Every row gives one point. A path goes straight from each point to the next, and from the last back to the first. The post is the endless flat space through its rows: a point in 2 columns, a line in 3, a plane in 4, and so on, so that a path can go around it. Count how often the path circles the post. Going back the other way cancels.

Post:
0.007 -0.023
Path (22 x 2):
-0.005 -0.034

0.021 -0.052

0.054 -0.029

0.037 0.015

0.000 -0.001

-0.038 -0.007

-0.022 -0.056

0.008 -0.058

0.037 -0.078

-0.018 -0.066

-0.010 -0.031

0.006 -0.054

0.050 -0.062

0.042 -0.007

0.031 0.010

0.049 -0.029

0.009 -0.073

0.017 -0.042

0.026 -0.016

0.025 0.007

-0.019 0.004

-0.039 -0.032
Times around: 2

Post:
-0.042 -0.002 0.051 -0.026 0.054 -0.017 0.011 -0.022

0.000 -0.009 -0.132 -0.039 -0.047 -0.048 -0.071 -0.040

0.002 -0.018 0.056 -0.005 -0.064 -0.013 0.004 -0.061

-0.014 0.001 0.039 -0.065 -0.021 -0.013 0.066 0.027

-0.016 -0.006 0.030 -0.010 -0.050 0.027 -0.027 -0.003

0.000 -0.033 0.054 0.025 -0.061 -0.039 -0.009 0.000

-0.049 -0.003 0.026 0.033 -0.028 0.005 0.023 -0.037
Path, 9 rows:
-0.018 0.024 -0.030 0.018 -0.025 -0.086 0.001 0.010

0.010 0.002 0.029 0.009 -0.033 0.035 -0.029 0.021

0.010 0.026 0.016 -0.009 -0.029 -0.077 0.051 -0.074

-0.007 0.005 0.015 -0.020 -0.068 -0.025 -0.019 -0.015

-0.007 -0.020 0.055 -0.032 -0.026 -0.034 -0.030 -0.053

-0.023 -0.032 -0.005 -0.021 -0.046 -0.016 0.018 -0.019

-0.008 -0.040 0.019 0.012 -0.055 0.008 0.027 0.052

-0.058 -0.034 -0.019 0.007 -0.022 -0.024 -0.019 -0.035

-0.088 0.011 -0.031 0.007 -0.046 -0.022 0.025 -0.019
Times around: 0
